Each row is a point. Any point is a mix of the corners, with weights that add up to 1. It lies inside the corners' shape when no weight is negative. Is each point inside? If not, which corners have a negative weight?

Corners:
(1): [-100  -11]
(2): [69  4]
(3): [27 45]
Points:
[13  0] -> inside
[-13  -2] -> inside
[25 40] -> inside
[82 30] -> outside (1)
[-35  32] -> outside (2)
[-13  -2] -> inside
[-33  25] -> outside (2)
[-58 -17] -> outside (3)
[-81  -6] -> inside

Corners:
(1): [  9 121 -52   4  -5 -20   4  50]
(2): [-24  20  17 -14 -18   9 -41  28]
(3): [-58  67  23  19  -1 -24 -16  -8]
(4): [ 18  10  46  25  81 -18  56  28]
(5): [  2  -9  41 -17  33 -33 -79 -42]
(6): [ 23 -84  -8  10 -51  16   9 -69]
(7): [ 35 -32 -28  -2 -55 -38  14  22]
(8): [-53  19 -44 -40 -56   2  63 -10]
(9): [ -2 -57  10  26  45 -20 -38  -3]
Points:
[ -3  15   7  -3  14 -18   2   0] -> inside
[-28  48  -8   6  -1  -9  30  31] -> outside (5, 6)
[  5   4  27  14  43 -14  21  18] -> inside
[  5  14   6   7  17 -26  10  26] -> outside (6)
[-30  24   2  -1 -14 -15  -1 -12] -> inside
[-12  -4  20   1  16  -6 -24 -32] -> outside (7)
[12 -8 -3 -2 -2 -7 -7 -1] -> outside (3)

Corners:
(1): [ -4  -9  15  48 -19  21  -1  33  54 -89  17  -8  -1 -40 -54  14  92  10]
(2): [ 15 115  14 -42 -17 -51  26 -84  23 100  49 -77 -44 -31 -32  39 -30  -2]
(3): [ -12   32    9   99   -5   18   -9  -21   17  -22   19   32   23 -121
   37   -2   64  -61]
(4): [-22 108 -15 -22 -97 -38  19 -80  -1  97  78 -17 -76  18  -8 -36  48 -12]
(5): [-40 -13 -20  50  33 -63 -13  -2  64  41  42 -13   6  23   7  36 -17  11]
(6): [ -18  -19    2   18  -40   24  -18   30   55  -25   39   45  -28 -113
   18   14    7   28]
(7): [  8  11 -46  74  16 -26 -14  71   9   8  -2 -36 -33 -60 -13  -8  51  12]
(8): [ -8  51 -55  40 103  51 -68  14  -8 -56  10  -9  36  20  39  -5 -32  54]
(9): [-12   7 -74  22 -12 -15  30  -6  39 -63  21 -36  60 -86  47 -31  -4 -41]
(10): [  1  44 -72  88 -37  24 -18 -39  35 -62 -72  56 -49 -82  -2  22  74  -8]
(11): [ 21  42  23 -40 -18 -74  68 -68 -56  67  16  26  19  22  32  30  46  35]
(12): [-26  16  54   7 -63 -90 -20 -85 -84  -6  71 -30  -4 -23 -23  40 -11  11]
(13): [-62  22 -23 -30 -29  -7  59 -98 -87  50  65   2 -11 -21 -22  52  44  -3]
(14): [-10   0  -9  22  70  -9  24 -29   7 -37  36 -10 -62 -23  13 -40 -11  15]
(15): [ 22  18 -26  19 -38  10   6  30   7 -40  45  26 -78 -20  30  53  74 -63]
(16): [  -8   36  -15    7  -52  -34   39 -111  -41   33   76  -47  -25  -13
   60   55   83   41]
(17): [ 38 -23 -43  39  37  43   4 -18   9  51  -3 -52   2  80  42 -12 -57  24]
(18): [-56 -22  11 -11  51   0 -45 -22 -24  -1 -34 -55  14  31  66  15  -5  23]
(19): [ 39 -72 -18 -10  -1 -27 -54 -32  16 -11  52  21   0 -65   7   6  90 -36]
Points:
[ -8  16  -8  15 -22 -31  13 -35   0  20  32 -11 -19 -29   8  17  37  -3] -> outside (8)
[ -9  46 -15  16 -34 -17   6 -44   0  23  35  -2 -29 -23  12   3  42  -7] -> inside
[ -9  28 -58 -12   2 -20  -8 -29  -8  48  19 -19 -20   0  34  22  -3  24] -> outside (1, 3, 12, 14)
[ -7  18 -21  18  -1  -8   8 -22  13   5  29 -14 -13 -25  12  13  27   1] -> outside (12)

Corners:
(1): [  -6   87  -21   55    0   20   23    0  -11   59  -44  -15   50  -34
  -87   55   -8   34   24 -111]
(2): [-64 -10  15  17  21  42  -5 -30  -6  39  -2  -5  -6   3   1 -51  11 -44
 -70  37]
(3): [ 26   8  27  -4  22  31 -59  11 -12   4 -80  29 -43  21   6 106 -45   3
  36  30]
(4): [ 15 -11  50  -1  -7  39  19  28 -54  17   1  10  -9  46  10  54 -42  40
 -47  -6]
(5): [  5 -36 -18  80  20 -53  37 -18  27  -1   3  34 -44  18 -25 -24 -11  25
  24  21]
(6): [  1 -77  28 -42 -24  60  -4  25  47  51  18 -17  39 -10   0  47  35 -65
 -39 -21]
(7): [  4   4 -23  11 -12   0 -15 -53  25 -26 -40 -17  -2  55  -3  34 -20  14
   5 -45]
(8): [ -4 121 -28   4  26  17  40 -10   5  37 -10 -45  22 -30  24 -54  18 -13
  24  20]
(9): [ 13 -58  64   6  -7 -21 -25  37  15 -19  32 -17   7  60 -40  31  30  57
 -37 -36]
(10): [ 23  28 -83 -23 -12   1  -5  23 -10  47 -42   0  45 -47 -36  20  13 -26
  43   3]
(11): [ 24 -68  74   0 -24 -67 -11 -66  12 -27 -46 -11 -25  -3  -3   8  47  13
 -20 -83]
(12): [ -7  17  14  10  -9  56 -93 -19  29 -22  -9 -25 -13 -53  40  63  32  30
   1  33]
(13): [-36  29 -62  11  -8  47  37  21   3 -24 -15 -57 -13 -16 -25 -86 -25 -29
   7 -18]
(14): [ -6  43 -15 -67   8   8   6 -81  22  -6   8  -4 -57 -42 -32 -42  -2  52
  91  -4]
(15): [-32  43   5 -25  18  21  48  -3 -45  18   0 -21   5  -7 -50  37  25   2
 -43 -47]
(16): [-25  -6  45 -55 -30  -1 -40  14 -51  44  43  20  -8  48 -18  48 -37 -12
 -25 -80]
(17): [ 85 -69  87  17  -2 -15 -23   1  -5  29  53  21 -40  69 -12  33  18  21
 -61 -58]
(18): [  9  26   2  69  31  11 -11   1  23   4 -10 -27  29 -58 -26   6 -53 -12
  -4  59]
(19): [ 74 -33 -30 -33  55  31 -21  56  25  18  20  12  64   0  20   5  10  -9
   4  -3]
(20): [-81 -67  60  98   6  65 -52  20 -18  10 -21 -71  36  50 -13  60  -5 -13
 -25  34]
(21): [-10  47 -73   3 -48 115 -22  52 -53  -8 -42  36  40 -27 -17   2 -58 -82
  43  32]
Points:
[ 14 -19  11  38   5  37 -10  55 -11  47  23   3  48   5  -4  30 -14 -13
 -33  24] -> outside (3, 7, 11, 13, 14, 15)
[  6  -1  16  10   3  14 -19  -3   4  11  -8  -5   4   4 -11  34   1   9
  -7  -7] -> outside (13)
[ 17 -31  45  19   5  -8  -5   3  10   9   8 -13  -5  34 -21  24 -13  21
 -10 -35] -> outside (2, 10, 12, 15, 21)
[-14   9  50  20   7  -9  13 -47 -10  35 -13  -8 -19  16 -26  35  -7  11
 -17 -43] -> outside (9, 10, 12, 13, 19, 21)
